Each row is a point. The ring and each string are closed loops that go straight from each point to the next, and from the last back to the first. Before rounding, they use only three directions, however many columns there are. How many times does the string pass through the ring? Passing back the other way cancels.

Ring, 8 rows:
[[ 42  12  45  28]
 [-13  35  35  23]
 [-40  41   2  -4]
 [-40  31 -34 -38]
 [-10  11 -49 -61]
 [ 25  -5 -35 -59]
 [ 52 -12 -10 -39]
 [ 63  -4  28   5]]
String (14 x 4):
[[ 39   4 -13 -13]
 [ 16   9  -2 -24]
 [ 35 -15 -18 -69]
 [ 50 -25 -31 -83]
 [ 56 -13 -27 -40]
 [ 43   3 -15 -12]
 [ 64  -6   0  -7]
 [ 27   9   5  -9]
 [ 40   8  12   4]
 [ 35  10  11   6]
 [ 26  10  24  -3]
 [ 53   0  50   8]
 [ 90 -16  43   9]
 [ 71  -8  -3  -3]]
Times through: 2
String (14 x 4):
[[ 84  -9  53  24]
 [ 69  -9  45   3]
 [ 90 -13  40  16]
 [ 86  -6  36  29]
 [ 42   9  18  14]
 [ 24  15  11   5]
 [ 27  25  35  40]
 [ -2  38  56  47]
 [-25  43  62  35]
 [-18  35  48  18]
 [  3  21  20   0]
 [ 16  17   9   1]
 [ 46  15  29  37]
 [ 76   2  55  44]]
Times through: 1

Ring:
[[-15  56  34 -52  25  37  -1  11]
 [-14  59   9 -48  20  37  -4  -1]
 [ -3  46  -7 -17   6  19   7  -4]
 [ 20  -8 -31  58 -13 -32  19  -8]
 [ 25 -38 -35  77 -11 -52  11 -11]
 [ 21 -45 -17  64   0 -50   2  -5]
 [  1  13  29   0  15  -2   7  13]]
String:
[[ -3  26  -3 -13  13   9  -3  -4]
 [ -5  17 -21 -18  18   8 -21 -16]
 [ -1  29 -24  -8   8   9  -5 -14]
 [  5   8 -22  12   6  -8  -4 -12]
 [ 10  15 -11  27  -5 -11  18  -1]
 [ 26  11 -21  75 -28 -32  50   4]
 [ 31 -38 -48  93 -20 -59  19 -14]
 [ 25 -63 -55  77  -3 -62 -15 -26]
 [  7  -6 -13  21   8 -17  -4  -7]
 [ 23 -25  -8  69 -10 -44  23   4]
 [ 29 -59 -11  90  -7 -67  14   1]
 [ 19 -53  -3  61   6 -52  -3  -1]
 [  6 -29  -8  18  18 -25 -21  -9]
 [  4   8   6   9   9  -7   4   3]
 [ -3  52  64 -15  10  20  36  35]
 [-16  78  80 -56  22  47  28  38]
 [-14  35  23 -47  30  26 -16   3]
 [-24  62  32 -78  36  50 -19   5]
 [-24  95  44 -83  26  65   7  16]
 [-13  81  31 -47  12  45  21  15]]
Times through: 2

Ring (7 x 11):
[[ -5  -3 -11 -10  12   2  10  11  -3  31 -15]
 [ -4 -28 -58   9 -31 -15  25  -1 -25  21   6]
 [ -1 -40 -78  17 -55 -28  27 -18 -36   7  14]
 [  0 -29 -55  10 -41 -28   9 -30 -24  -6   4]
 [  0  -1   7 -14   8  -8 -13 -21   1   3 -25]
 [ -1  11  35 -27  35   7 -16  -6  11  18 -38]
 [ -3  13  31 -26  40  12  -7  10  11  30 -34]]
String:
[[  3 -15   1 -14  -5  -7  -2 -20 -13  11 -25]
 [  5  -4  31 -26  15   0 -16 -23  -2  10 -39]
 [  2  13  51 -32  38   6 -26 -17  14   9 -46]
 [ -3  20  33 -23  39   2 -24 -10  20   6 -34]
 [ -4   9  11 -15  23  -2 -12  -7  10  10 -24]
 [  0  -6   1 -14   8  -2   0  -6  -5  20 -23]
 [  4   5  56 -39  44  21  -8   7   4  41 -51]
 [  0  23  73 -44  68  28 -16  17  20  43 -56]
 [ -7  28  38 -26  56  12 -17  12  27  23 -34]
 [ -5  22  43 -31  56  19  -9  20  20  37 -39]
 [ -2   6  32 -29  39  19   4  22   4  47 -37]
 [  0 -12  -4 -14   4   2  10   4 -12  31 -21]
 [ -1 -14 -10 -12   1   1  13   5 -14  32 -18]
 [  0 -22 -16 -12  -4   6  25  15 -22  46 -17]
 [ -6 -14 -35  -1  -5  -2  23  15 -13  35  -3]
 [ -8 -10 -49   7 -11 -11  18   8  -9  21   6]
 [ -7  -5 -36   3  -6 -14   5  -5  -3   8   0]
 [ -2 -21 -38   1 -20 -12  15  -6 -19  18  -4]
 [ -7  -9 -44   7 -13 -18   7  -9  -6   4   3]
 [ -5 -33 -82  20 -49 -28  26 -13 -29   6  18]
 [ -4 -42 -95  25 -63 -34  29 -19 -36   2  24]
 [ -7 -10 -51  11 -20 -24   5 -16  -7  -3   7]
 [ -2 -23 -48   7 -28 -20  12 -16 -19   6   1]
 [ -4 -12 -38   4 -16 -19   4 -15  -9   2  -1]
 [ -5 -23 -68  18 -42 -34   7 -31 -18 -15  13]
 [ -5 -17 -58  14 -34 -32   1 -31 -12 -16   9]
 [ -5  -9 -37   5 -17 -23  -2 -23  -6  -8  -1]
 [  0 -17 -25  -3 -16 -14   5 -17 -14   8 -10]
 [  3 -23 -21  -5 -21 -16   2 -26 -19   4 -15]
 [  5 -22  -8 -11 -15 -11   1 -24 -19   9 -22]]
Times through: 2
